Rows are points. Two turns around zero, p and q, are shown by what they do to some points. Write where each new point lands after one turn and then the other. Backwards means that the second turn is done in reverse. Each puzzle has new turns, and all numbers are rounded.

Turn p:
1, 28, 14 -> -28, -13, -6
-6, 30, -12 -> -30, 8, 11
-8, -49, -7 -> 47, 17, -6
20, -42, -9 -> 46, -5, 12
-8, 33, 14 -> -34, -7, -11
Turn q:
-13, 6, 19 -> -1, -6, -23
-32, -16, -60 -> -40, 52, 25
37, 21, 15 -> 16, -40, 12
-12, 17, 30 -> -2, -19, -31
0, -5, 3 -> 5, 3, -2
21, -24, -7 -> 24, 11, 20
Where do these land?
q, then p: 6, -54, 4 -> -29, -38, 27
p, then q: 17, 40, -14 -> 0, 15, -43
q, then p backwards: -22, 17, -29 -> -11, 38, -9
q, then p backwards: 12, -22, -2 -> 0, -19, -16
p, then q backwards: -2, -10, 39 -> -8, 12, 38
q, then p: -10, 30, 2 -> 15, 27, -9

Turn p:
-8, -15, 34, 3, -25, 12 -> -5, 18, -15, 27, -12, 28
1, 88, -18, -7, -10, -6 -> -2, -41, -59, -21, 41, -32
8, -13, 41, 27, 12, -10 -> 23, 32, -9, -13, -18, 27
-14, -16, -10, 11, 80, -18 -> 62, -2, 50, -32, 4, -6
-10, -13, -20, -6, -20, 33 -> -22, -26, 11, 26, -14, 4
-26, -14, 20, 6, -23, -12 -> 9, 23, -12, 33, -11, -1
24, -20, -26, -18, 21, 4 -> -17, -5, 41, -20, 6, -3
23, -9, -19, 8, -15, -4 -> -26, 3, 4, -12, -16, -13
3, 12, -3, -23, -20, 2 -> -22, -3, -10, 11, 19, -4
Turn q:
-7, -42, 34, 36, 11, 32 -> 33, -18, -23, 11, 23, 53
-34, 52, 21, 17, 51, 13 -> 48, 36, 53, -25, -3, 18
-10, 29, 20, -4, -35, -20 -> 12, 9, -21, -34, -18, -29
29, -17, -18, -47, -10, 15 -> -39, -46, 11, 9, -5, -13
-2, -13, -47, 15, -41, -26 -> -23, 21, -38, 37, -20, -28
2, -1, -9, -17, 9, -4 -> -9, -5, 14, 4, 6, -10
-13, 2, -1, -3, 8, -32 -> 2, 20, 1, -1, 19, -22
34, -13, 6, 29, -4, 10 -> -19, 1, -22, -3, -1, 38
1, 4, -5, -25, 13, 11 -> -4, -16, 25, 1, 0, -6
Where do these land?
q, then p: 21, -15, -23, -2, 16, -2 -> 31, -10, -5, 13, -14, 7
p, then q: -31, -23, -43, -21, 27, -43 -> -11, 29, -17, -54, 47, 0
p, then q: -7, 0, 31, -6, -38, 0 -> 10, 28, 8, 20, -32, 11
q, then p: -14, -14, -9, 7, 20, 3 -> 11, -3, -7, -20, -12, 14
q, then p: -5, 33, 13, 27, -19, -13 -> -30, -14, -17, -2, 28, -18
p, then q: 25, -9, -29, -19, -17, 51 -> 55, -24, -16, 26, 18, -2
p, then q: 40, 8, 11, -17, -4, 33 -> 34, -28, 25, 24, -3, 0
p, then q backwards: -15, 13, 41, 48, -24, -28 -> -25, 7, 0, 53, -46, -10
q, then p: -15, 7, 8, -16, 39, -1 -> 15, 20, -3, -17, 16, 31

Turn p:
22, 19, -15, 16, 20, -9, 9, -10, -8 -> 9, -14, -14, -15, 33, 14, 4, 8, 3
-10, -52, -21, 33, -41, -4, -16, 25, -36 -> 11, 35, 17, -18, -41, 39, 28, -10, -47
-10, 0, 34, -2, 9, 1, 4, -16, -19 -> 4, -36, 2, 9, -8, -11, 1, -19, -8
4, -63, 0, 73, -48, -24, -15, 44, 6 -> -7, 47, 18, -31, -48, 81, 4, -41, -17
10, 14, 15, -24, 14, 16, -30, 33, -1 -> -20, -2, -40, -5, -27, -22, 1, 14, 10
-9, -6, -11, -20, 31, -39, -24, 20, 18 -> -21, 21, -32, 29, 9, 4, 30, -10, 24
-21, 41, 1, -14, 1, 7, 26, -2, 4 -> -18, -21, 25, -1, 17, -25, 2, 22, 16
-11, 17, -6, -18, 37, 31, 7, -27, 23 -> -14, -7, -8, 16, 39, -39, -27, 5, -5
6, 27, 4, -13, -29, 14, 4, -52, 4 -> 30, -24, 24, 22, 6, -7, -34, 31, 1
19, 3, 1, -31, 6, 5, 36, -14, 9 -> 27, -1, 8, -5, 20, -34, -7, -3, 24
Turn q:
-41, -17, -47, 18, -1, 9, -46, 29, -1 -> 5, -59, -41, 13, -17, 23, 29, -7, 21
16, -13, 0, 26, -14, -27, -8, -32, -12 -> 17, 2, -3, -1, -32, -23, -36, -5, 9
-17, 22, 25, 19, 3, -62, 13, -15, -16 -> 62, 8, 22, -28, 4, -6, -26, -20, 7
-12, -16, -14, -11, 19, 46, 6, -20, 16 -> -43, 5, 3, -4, -8, 0, 29, 16, 27
2, -37, -14, 19, 17, -6, 32, -2, 5 -> 10, 6, 23, 3, -43, 3, 18, 22, 1
13, -12, -13, -6, 11, 24, -3, 22, 21 -> -25, 0, -12, 8, -6, 20, 18, 18, -15
9, 7, 25, -31, -31, -37, 32, -26, 11 -> 32, 40, 10, -1, 28, -40, -17, 21, -4
21, 42, 14, -33, -19, 6, 18, 13, -41 -> -4, 19, 23, 34, 48, -6, -15, -33, -19
25, 7, -13, -13, 23, 0, 2, -12, 27 -> -12, 36, -13, -4, -5, 21, -4, 16, 5
23, 40, 64, -20, -43, -14, 14, 9, -5 -> 10, 14, 19, -8, 61, -31, -40, -4, -45
-33, 2, -30, 40, 9, 40, -33, 22, 3 -> -26, -63, -12, -2, -13, 35, 12, -4, 22
-8, -25, 3, -9, 27, 21, -27, 12, -8 -> -24, -8, -17, -11, -16, 3, 33, -21, -8
Where do these land?
q, then p backwards: -14, 33, 57, -10, -35, 53, 31, -27, -32 -> -53, 22, -2, -1, 26, 29, 72, -12, 35
p, then q: -32, -17, 4, -23, 31, 16, 5, 36, 26 -> 48, -1, 3, -20, 19, 1, -5, -1, 44
p, then q: -6, -29, 10, -5, -1, -5, 30, 41, 52 -> 7, 16, -15, -40, 45, -5, -22, 17, 37
p, then q: 23, 24, -26, -12, -8, 5, 0, -19, -14 -> -1, 7, -5, 14, -9, 27, 9, -4, -38
p, then q: 36, 41, 11, 24, 14, -24, -27, -31, -32 -> -38, -7, -8, 34, -49, 9, 37, 16, -16
q, then p: 18, -9, 11, -12, -23, -20, -33, -12, 8 -> 10, 15, -15, 13, 12, 21, 29, 27, -3
p, then q backwards: 7, -14, -14, 42, 24, 9, -32, 6, 2 -> 32, 18, 6, -10, 19, 4, -33, 25, 17
q, then p backwards: 5, 25, -22, 29, 1, -8, -31, -3, 2 -> 29, 7, 29, 22, 1, -6, -19, -10, 18
p, then q backwards: -7, -43, -18, -28, 7, -10, 34, -9, 20 -> -3, 10, 11, -41, 2, -22, 24, -19, -38
p, then q: 14, 4, -9, 18, 3, -5, -18, 23, -33 -> -10, 3, 12, 40, 10, -4, 23, 4, 3
p, then q: -45, -16, -4, -25, -13, -12, 40, -5, 3 -> 23, 13, 35, -45, 6, -14, -23, 2, -12
